Each row of a before or after table is a point. The points were changed in one or more steps. Then noise was added and the rows were shuffled. The steps act on columns, c1 being the first. Name the steps. A step turns or swaps two columns, mirrors them in a line or flattens them onto one, adds a multiple of one to another, or multiplies or shifts one. Angles are multiples of 10 degrees, from the lower column toward the higher: turns from -170 to 170, lines from 10 to 170 but not 90. Use the fewest steps. Two steps may share a column if one is a turn and the other turns, adds or multiplies; they go together, in the order done. Otherwise the lowest column goes first.
In the rows, 128 means zero.

Before, 13 rows:
[[ 90 124]
 [ 72 173]
 [155 123]
 [ 73 176]
 [ 67 224]
 [187  80]
 [177  84]
 [ 83 157]
 [115 135]
 [149 123]
 [ 97 135]
 [115 185]
 [127  92]]
After:
[[114 125]
 [156 137]
 [ 58 139]
 [ 78 126]
 [ 55 140]
 [196 114]
 [149 133]
 [143  94]
 [203 119]
 [ 98 116]
 [ 89 172]
 [102 104]
 [ 31 179]]
Steps: turn c1 and c2 by 30 degrees

Before (9 x 4):
[[173 164 173 101]
 [149 134 175 157]
 [183  92  81 121]
 [158 167  93 163]
 [179 123  90 114]
 [157 165 184 108]
 [180 139 155 113]
 [154  87 106  83]
 [101  72 105 154]]
After (9 x 4):
[[152 116  82  16]
 [150 103 168 213]
 [102  99  76  74]
 [155 179 127 159]
 [184 130  67  32]
 [178 121 159 154]
 [180 149  97  63]
 [174 128 185 189]
 [157 123 196 208]]
Steps: turn c2 and c3 by 40 degrees; add 1.5 times c3 to c4

Before:
[[ 57 119 112  99 192  68  77 141 135]
 [ 66  64  79 121 130 113  63 169 174]
 [126 154 144 192  70 123 228 142 100]
 [ 57 129 155  93 140 160 111 147 166]
 [140 154 160 198 150 143 107 106 136]
 [142 136 182 144  91 159 132  68  64]
 [ 68  83 176 135 118  77  89 153 160]
 [101 133 149  86 143  79  29 162 205]
 [180 134 129 149  71 121 224 102 126]
 [160  93 208 140 156 159 166  97 128]
 [100 102 128  94 150 100  62 229 141]]
After, 11 rows:
[[142 170 161 196 155 151 118  95 137]
 [ 96 118 152  94 140  80 203  60 205]
 [144 135 193 136  85 158  71 100  58]
 [ 68 108  84  94 124 111 195  90 172]
 [104 110 128  87 154 100 248 118 142]
 [ 58 110 117 104 191  66 164  91 130]
 [159 125 210 121 154 162  89 149 128]
 [ 51 110 155 100 142 162 155 124 170]
 [127 170 143 184  68 119  89 227  96]
 [183 139 126 145  73 120  58 193 124]
 [ 69 119 183 109 119  67 167 102 159]]
Steps: flatten c2 and c4 onto the line at 60 degrees; mirror c7 and c8 in the line at 60 degrees

Before (10 x 14):
[[181 133 189 118 180 116 137 101 116 140 158 144 192 180]
 [197 146 130  84 164 167 102  76  85 151 135 182 120 134]
 [199 179 142 192 170 129  71 155 137 128 146 195  56 105]
 [183 145 137  96 201 154 132 140  48 139 158 218 120 163]
 [ 66  70 122 154  95  73 109  64  93 131  90 154 112 154]
 [143  57  75 109 102 102 176  73  65 125  96 219 126  84]
 [119  87  98 178 140  52 124  99 101  82  72  75  47 156]
 [119  62  57 136 145  66 130  94 148  67  68 132  64 217]
 [162 128  98 205 185 112  57 130 123 105 177 116  97 144]
 [127 161  95 167 207  58  91 128 167 127 153  98  53 161]]
After (10 x 14):
[[ 62 151 115 157  92 124 110  65  95 136  67 156 111  73]
 [163 140 101 203 181  82  56 129 128 107 146 104  95 130]
 [178 179 177 123 182  99 136 101 117 136 136 160 190 133]
 [141  86  50 112 100 132 175  75  67 121  86 196 125  51]
 [188 165 106 102 198 117 137 133  42 146 164 217 123 143]
 [116 215  50 140 147 130 129  88 149  66  50 109  63  66]
 [199 136 117  83 165 144 103  73  83 150 162 179 119 152]
 [127 161 107 169 205  61  90 126 169 126  87  88  53 156]
 [197 101 122 196 171 108  71 157 130 130 140 194  55 183]
 [117 159 119 176 140 119 128  96  97  86  34  69  45  86]]
Steps: swap c2 and c14; turn c3 and c12 by 20 degrees; turn c6 and c11 by 50 degrees
